Every row gives one point. Before rounding, the points of a table are all equally far from one centre. They may lie mostly on one side of it. Where is the centre, to within rounding?
In the rows, zero is written as 128.

Points (9 x 2):
[[185 124]
 [186 105]
 [165  84]
 [185 101]
 [176  89]
 [187 110]
 [179  92]
 [185 102]
 [186 105]]
Centre: [156 113]

Points (9 x 6):
[[206 178 106  83 158 175]
 [211 129  74 126 165 155]
 [139 147  53 160 149 162]
 [178 193 125 118 164 147]
 [146 117  90 128 179 145]
 [159 182 115 123 179 120]
 [220 188  51 125 134 165]
 [203 144  67 108 180  97]
 [ 94 104  59  82 132  89]]
Centre: [159 153  76  91 103 126]

Points (12 x 9):
[[186 128 173 159 122 106 104  86 195]
 [217 140 145  85 131  82  95 107  93]
 [105  95 135 124 149  94  72 119 121]
 [191 119 125 140 167 103  75 159 149]
 [191  84  47 129 144 138  99 110 138]
 [232  86 151 175 114  94 106 122 197]
 [224 100 148 156  36 105 113 156  66]
 [211 145 117 130  89  56  59  84 150]
 [197 134 125  90  47  86  85  57 122]
 [171 163  72 108 113 111  79 132  85]
 [183 130 107 126 128  91  47 165 124]
 [195 112 107  73  56  75  74  85 171]]
Centre: [165 104 113 136  85  85 145 127 133]

Points (15 x 12):
[[115 201 149 143 100  93 134  95 113 137 168  87]
 [104 249  84 162 119 102 208 127 121  87 162 104]
 [ 83 205 124 153 128  65 165 165  89 117 201  66]
 [113 209 100 133  83 153 235 101 108 119 157 147]
 [ 99 238 127 154  99 104 229 115 139 123 139  96]
 [ 98 198 140 141  78 124 219 131  80  58 123 158]
 [ 35 187 137 122 137 107 200 129 165 108 170 152]
 [124 135  54 144 121 134 173 120 138  55 107 126]
 [121 210 100 163  58 135 150  99 140 132 131 107]
 [125 182 126 139 151 134 141  93 118  87 136 149]
 [163 162 136  95 135 141 143 177 116  91 141  67]
 [124 167 150 124  73 157 208 140 179 153 111 128]
 [125 225 134 119  76 144 129 130 156  96 138 122]
 [128 187 109 123  66 123 193  89  99 132 125  95]
 [138 239 131 179 117 137 181 136 142  56 132 137]]
Centre: [111 151 124 157  98 124 187 159 134  95 173 111]

Points (22 x 18):
[[ 90 212 123  68 151  77 142 121  63  88 180  96  96 165 131 130 186 127]
 [ 59 126 103  78 120  71 105 119 111 119 204 128  81 131  88 114 189  83]
 [ 60 124 117  47 165 104 108  97 170 121 192 120 103 110 101 147 184  75]
 [ 89 184 147  79 189 125 144 146 140  74 181 110  99 102 126 140 218 184]
 [115 115 146  79 135 186 123  85 141 126 217 104 100  95  89 116 151 104]
 [ 75 151  81  86 129 126 136 115 134  78 181 104  77 127  40 123 188 136]
 [ 80 149 153  92 141 124 151 118 155 103 161 144  86 159  58 144 197 126]
 [ 67 140 136  83 135 119 147 125 109 106 204  70  86  90  73 147 186  93]
 [ 82 147 142  86 134 103 141 160 137  83 219  68  65  99 106 130 153 119]
 [ 26 145 148 124  90 107 127 139 145  95 129  89  72  91 115 106 189 101]
 [ 74 183 165  73 120 102 138 114 116 147 214 113  74  90 117  97 202 124]
 [ 86 139 145  78 139 161  91 128 132  93 236 115 125 114  76 141 205 131]
 [ 76 117  77  84 121 129 147 119  83 117 152 101  97 102  93 175 249 111]
 [126 130 105 142 149  78 161 106 162 133 154 117  62 140 108 150 192  93]
 [ 38 174 129  79 148 118 149 166 121 120 158 130  50  99  97  86 183 141]
 [ 89 125 143  78 146 146 179 118 165  91 170 122  83 170 115  88 166 105]
 [ 78 155 116 106  89  84 131 152 137 111 154 120  40 122 111 169 229 130]
 [ 95 163 110  91 160  59 132  94 154 115 165  73  89  92  67 111 177 132]
 [ 98 156 133 180  90 122 115 150 145 141 124 120  56 163 108 121 162 149]
 [ 48 152 109  93 110  97 144 108 180 136 153  96 111 102  67 138 210 125]
 [108 172 119  65 137 121 201 144 121 101 176  95 130 133  81 122 218 137]
 [ 63 168  60 113 129 115 123 131 120  96 191 100  93 137  75  76 198  76]]
Centre: [112 159 106  93 129 136 104 132 124 121 141 109 115 118 141 124 173 123]

Points (30 x 24):
[[126 124 151 161 123 106 190 138  90 159 218 112 158 135 109 169 125 132
   82 171 147 112 129 133]
 [121 115 165 120  90 100 181 157 156 105 175 108 146 110  96 123 114 157
  102 173 107 192 152  62]
 [109 119 163 141  99  99 156 225 102 148 139 131 138 169  71 162 169 149
  105 135 127 140 102 164]
 [112 158  82 126 115  59 133 127  90 172 228 134 117 166  87 125 128 120
   98 149 125 164 163 171]
 [ 51 143 148 125 140  29 161 158  81 125 199 120 127 146  88 136 156 117
  112  94  96 125 151 135]
 [110 116  94 123  71  44 119 141 137 158 187 100 163 173 119 141 122 153
   50  75 121 142 121 142]
 [136 120 110 173 124  85 135 173  90 130 194  94 157 159  86 123 127 164
  118 115  85 108  88 110]
 [110 111 156 133 125 124 188 125 103 172 193 128 124 162  92 138 149 186
   53 117 109  90  76 142]
 [112 134  59 129 110 123 211 186  94 158 211 170 126 139 128 186 123 112
  108 139  83 124 142 179]
 [126 120 116 126 156  26 152 136  80 199 211 112 110 133  59 179 184 144
  102 112  47 127 135 123]
 [ 68  79 118 186 110  98 127 155  94 128 197 118 144 144  91 131 110 130
   91 162  82 122  92 123]
 [113  83 125 134  86 138 211 118 110 148 178  81  82 173 146 145 131  98
  103 155 162 165 110  89]
 [ 69  64 117 122 107  23 174  87  75 116 209 131 137 156 116 113 148 136
   92  90  81 154 159 149]
 [112 141 115  83  98  95 178 170 139 130 172 128 135 147 107  99 107 185
   81 132 156 109  82 119]
 [149 103  94 117 114 112 199 162 114 184 205  93 166  85  65 134 113 137
   57 142  66 156 130 157]
 [ 96 141  72 155 140  73 143 119  99 185 211  61 127 164  86 131  93 157
  107 151 134 127 122 144]
 [125  75 102  96 160  46 126 196 101  94 222 123 149 141  41 141  90 133
  102 117  76  93 138 182]
 [ 83 122 108 101 117 106 189  92  60  78 200  93 142 127  72 138 104 142
  108 115 104 181 159 167]
 [114 118  91 164 153  44 202 123  92 139 203 105 108 117 157 176  91 191
   50 127  57  87 139 130]
 [158 148  85  97 113 100 163 149  47 157 155 139 114 129  85 121 105 169
   43 104  75  86 155 176]
 [139 149 172 151 143  73 171 141  94 103 174  45 151 113  92 141 117 179
  113  83  87 149 131 148]
 [ 83 105 136 146 100 122 147 187  81 140 222 147 127 151 156 171 118 144
   61 122  90 152  93 165]
 [152  95 149 169  89 103 169 119 125 153 179 123 127 153  87 181 105 135
   65 208 144 118 136 168]
 [ 82 130 143  78  98  75 142 166 165 109 231 134 122 118  75 166  91 167
   55 136 103 149 136 146]
 [140  79 112 138  85 118 193 120  69 158 218  63 162 127 141 165  94 126
  111 109  92 135 132 188]
 [135 135 137 124 114   7 163 151 101 105 200  99 100 154  96 103 137 146
  133 122 137 109 174 142]
 [136  79 106 156  87  91 110 153 134 126 227 117 165 129 140 175 120 115
   80 178  73 113 121 131]
 [120  83 107 140  91  36 200  89  72 163 152  98 140 125  82 192 110 122
  118 122 124 118  93 160]
 [139 146  88 148 122  63 203 150 111 129 231 108 136 156 103 157 127 106
   56 124  65 154 149 145]
 [109 124  58 161 116  66 165 134  92 119 192 113 125 131 151 109  51 173
   89 158 126 131 125 159]]
Centre: [128  68 116  90 171  97 149 139 131 147 131 117 102 149 130 163 112 145
 111 127  91 147 158 143]

Points (29 x 24):
[[106 102 113 125 111 121 144 112 162  67 111 115 118  57  64 108  90 163
  152  82  54 127  95 157]
 [135 145 170 134  53 153 125 176  98  76 120 101  78  26  80 115  63 132
  124  61  23 176 145 166]
 [ 91 116 180 112  76 144 101 135 160  44  73 165  91  48  69 148  35 111
  150  91  77 162 119 142]
 [140 109 183 151  99 137 101 131 146  43  46 102  71  87  53 113  81 117
  159 110  79 132 123 148]
 [162 120 180 124 124 148 102  93 111  58  95 161  76  74  61 106  58 113
  149  99  53 133 137 184]
 [119  84 151 134  77 159 101 121 143  89 103 134  67  39  62 106  61 149
  158  75  46 130 108 203]
 [108 115 155  97 107 116  73 137 133  70 118  96  52  98  54  68  21 129
  122  93  97 141  93 160]
 [147 115 176 127  72 154  60 101 150  84  93  80 129  66  76 129  76 139
  180  85 103 142 106 165]
 [101  99 158 111  58  86  82 135 115  68  97 120 133  85  68 100  88 154
  152 163  30 132 104 171]
 [122 105 151 139  87 127  71  95 154  56  81  92  98  61  65 133  77  91
  146  78 101 142 118 177]
 [ 82  86 149 114 112 113  81 127 155  36 116 101  93  54 129 127  80 140
  168 106  54 124  71 150]
 [104 111 168 164  51 148 116 142 155  98 121 174  87  33  62 140  54 120
  152  73  15 139 101 141]
 [150  78 192 100  86 133 110  92 165  41 150 115  84 101  64 128  85 116
  141  77  36 140 128 153]
 [144 102 179 125  55 169 103 148  84  58  96  75  58  53  68  92  57 125
  168 153  46 124 111 167]
 [138  53 153 164  92 117 119 150 133  60 115 100  96  64  38 141  78 130
  167  83  61 145 112 131]
 [136 133 142 117  97 126  81 132 124  70 100 110  63  35  46 109  43 123
  122 110 100 119 120 188]
 [130  96 137 141  91 102 100 125 100  84  73  92  96  46  67 145  38 124
  127 107  28 142  96 150]
 [102 114 151 110 115 113  99 106 102  84 110 139  57  83  23  95  49 126
  140 108  66 165 113 179]
 [108  94 140 126 113 130 101  98 100  64 115  80 115  58  58 120  68 141
  151 115  47 146  68 128]
 [121 133 193 145  60 161 144 110 172  90  73  94  42  48  53 141  85  88
  152 124  83 130 102 167]
 [118 121 167 115 110 152  74 125 131  72  66 148  85  34  87  91  86 161
  146  92  49 163  88 144]
 [117 140 134 135  79 129 122 117 138  76 100 172  94  58  45 126  48 120
  152  54  56 151 125 153]
 [122 116 161 138 100 173 137 156 110  74 111 120  77  33  54 147  75 155
  133  77  74 158 112 178]
 [131  95 205 149 111  99 105 137 119  82 177 144  97  70  63  75  78 100
  135  74  98 118  75 206]
 [136  41 150 144  59 114  94 106 131  50 110  99  81  95  65 111 101  86
  160  97  31 132 112 152]
 [109 125 147 188  83  62 107 117 131  80 133  87  77  57  59 127  75  82
  154  78  60 116 119 168]
 [139  95 168 142  65 149 128 131  98  73 118  93  41   7 106 129  22 128
  121  72  56 129  80 117]
 [121 133 189 137  50 110 108 135 109  66 111 108  87  33  55 141  82 115
  149 107  62 138  82 194]
 [115 104 129 160  98 111 107 143 169  43  94 101  96  29  78 100  84 146
  115  89  89 110 106 152]]
Centre: [107 100 181 123  79 127 132 136 122 132 130 121  96  74 132  91  77  99
 137 120  89 136 146 123]

Points (28 x 24):
[[187  95  71 181 178 116 138  81 116 123  55  67 115  66 185 104 198 135
  104 124 123 183 123 145]
 [213 118 127 189 153 140 145  73  60  85  91  64  96  44 178 106 134 187
   84 126 127 179 110 113]
 [196 130 187 202 185 113 145  81 144 131 119  99  75  77 150 146 202 198
  120 126 106 192 101 112]
 [138  93 127 175 125 123 133 130 127 119 107  69 108  23 143 124 180 198
  126 121  69 136 123 126]
 [206  45  95 126 165 100 117  97 121 131  65  91 124  56 177 134 174 199
  133 124  97 167  99 137]
 [132 101 116 107 180 127 127  84  86 104  81  66 105  56 166 107 159 174
  193 146 120 165 103 144]
 [124 146 118 112 171 135 116  99 103 147  61 126  98  41 171 121 197 204
  162 128  94 153 112 102]
 [146  48 149 156 167 139  79  91 131 161  72  66 113  73 173 128 167 180
  120 159  92 197 137 127]
 [173 100 139 147 157 124 145  64  73 115  84 108  63  41 136 177 129 213
   70 146  82 153 114  91]
 [152  55 144 140 196 123  78 104 138 152 116  70  72  79 205 144 119 212
   93 164  87 190 110 103]
 [199  52 117 145 107  90 118 130 136 108  92  83 141 102 142 172 156 193
  174 138 134 197 130 119]
 [161  66 139 160 136 159 148 123 136 148  72  85 106  79 151 103 186 156
  110 141 125 240 126 100]
 [192 101  66 116 139 117 116 112  73  79 115  97 113  69 155  77 161 167
  118 180  89 228  80 149]
 [155 103 116 112 154 101 104  91  73 154  67  68 115  76 215 103 126 207
  150 155  88 202 162  90]
 [158  81  89 166 129 141 150  55  71 127 111  92  98  63 176 150 193 203
   95 154 102 214 113 128]
 [237 101  93 134 170 115 156  71 132 147  54 101 118  42 178 101 166 199
  114 149 120 174 110 128]
 [150 110 117 191 179 158 135 122 122 114  75  61 107  66 169 116 189 206
  148 162 124 181 115 120]
 [139  49 148 129 181 136 142  67  74 147 116 127 144  69 180 127 127 179
   86 166  65 210 171 121]
 [147  97 136 156 131 124 120  73 129 112  86  56  75 115 181 119 181 215
   83 101  64 171  92 161]
 [154 127  94 128 172 154 162  96  96 111 134 118 110  64 249 126 198 171
  173 155 120 145 102  95]
 [169  79  84 155 128  83 115  73  80 120  84  90 115  52 158  71 157 203
  142 118 100 216 153  99]
 [153 103 133 136 135 146 155  89 126 123 117 103 103  21 170 110 180 198
  111 165 126 178 155 155]
 [178  78  93 128 172 141 118  85  62  96  98  28  92  61 164 103 158 200
  106 141 105 170 126  97]
 [173 100 129  98 139 126 106 132 108 119  95  33 120  82 140 143 173 233
  130 136 115 146 136 107]
 [173  51  82 131 133 141 111  89  94 105 139  81  92  67 143 119 180 220
   72 111  52 151 135  81]
 [128 125 107 162 173 162 125  99 118 163  83 114  75  34 168 139 148 239
  104 149 117 187 132 109]
 [142  77 153 164 157 144 113  66 140 104 105  54 100  45 129 159 142 199
  137 106 121 203  81 106]
 [188  93  98 153 152 151 120 118  73 119  77  77  76  69 168 149 161 216
  130 118  97 210 136 143]]
Centre: [170 136 103 144 153 126 121  84 131 129 135 118 122 125 151 126 116 146
 117 133  94 162 118  96]

Points (30 x 24):
[[143 104  81 140  76 167 105  74  71 102 117 107 112 102 162 156 102 131
  232 118 158 152  73 160]
 [146 140 119 163  89 149 149  68 104  65  65 153  81  53  83 200 111 164
  147  85 105 133  97 108]
 [154 167  69  95 102 191 142  42 112  74 104 119 114  58 148 175 150 143
  175 139 161 122  52 101]
 [160 147 145 159 138 182 115  59 114 132  80 161 156  61 168 191  99 143
  190 112 153 159 125 199]
 [130  79 170  86 150 167 113  61 106  81  90 185 141  70 132 204 169 162
  158 119 125 143 171 163]
 [139 127  87 127 144  94 156  99  49 104  89 126  94  67 151 160 128 111
  241 119 109 177  55 166]
 [119 176 130 168  85 217  83  44 136  84  74 140  93  96 101 199  94 124
  195 140 167 173 109  91]
 [109 135 104 119 135 182 127 107  94  91  89 117  94  75 187 249  93 128
  176  98 161 201 128 175]
 [140 116 138 111 134 176 160  93  93  94  83 146  90 121 110 249  97 134
  239 136 165 187 101 148]
 [132 180 138  88 147 163 152  63  91 118  17 140 142  90 121 236 106 159
  218 108 159 176 103 120]
 [175 139 144 137 105 163 173 103 131 132  97 145 152  64 166 192  79 109
  214 111 149 103 141 156]
 [186 143  61 132 158 193 155  94  77 158  81 101 116 101 115 228 148 107
  155 126 141 131  36 114]
 [180 137 130 127 192 165 173  95  97  94 108 109 129  58 134 202 133 114
  185 133 132 175  29 123]
 [160 141 147 131 105 174 141  71  98 101  74 179  82  75 129 240 174 109
  206  82 111 158  61 102]
 [120 147  95 135 109 209 111  88 119 123  23 151 133  59 132 118 167 116
  215 131 180 178  92 141]
 [159 165 147 127 154 205 173  40  73  99  93 131 125 113 164 193 150 141
  178 129 157 169  59 108]
 [146 149 115 103 160 137 122  87 125  76 125 159  95  11 104 203 100 115
  201  92  96 206  93 158]
 [ 91 162 125 117 136 135 191  58 102 149  53  90  94  92 108 230 101 120
  201  75 156 162  65  80]
 [119 166  93  96  99 215 130  26 127  97  84 145 152  87  90 175 148 118
  218 143 169 159 111 173]
 [156 127 149 134  92 189 146 110 145  61  73 155  95  58 129 131 120 120
  202 121 202 191 113 123]
 [166 163  88 146 137 159 173  52  93 102 105 146 149  81 165 155  81 122
  190 106 127 105 104 154]
 [108 162  87 136  79 149 113  47 117  44  70  90 110  86 138 172  99 119
  204  97 167 125  80 115]
 [146  89 136 128 145 163 143  81 104  86  85 140  96  77 109 243 144  91
  225 136 196 131  63 146]
 [ 75 133  98 101 109 160 125  94  89  90  96 116  98  94  96 186  42  73
  220 103 186 172  78 128]
 [150  63 133 102 104 171  84 104 144  90 102 138 110  83 103 207 102 149
  154 139 174 127  48  81]
 [118 152 116 109 111 185 148  79  60  62  81 144  97  36 146 199 112 178
  181 146 159 170 103 135]
 [125 116 168 131 139 141 185  82 104  90  66 147 143  99 109 189 112 113
  234 115 201 172  73 126]
 [128 135  95 114 153 199 113 102 118 135 105 116 178  76 156 234 159  74
  231 144 153 183 130 176]
 [ 95 150 148 109 126 180 158  56 133  64  88 174  98  67 135 184 124 115
  214 116 161 234 100  84]
 [112 166 129 112 134 146 169  64 110  65 110 139 151  88 114 141 117  95
  246 136 142 159  83 172]]
Centre: [141 135 123 104 119 116 112  76 107 139  87 121 108  93 119 174 136  84
 144 145 139 171 132 113]
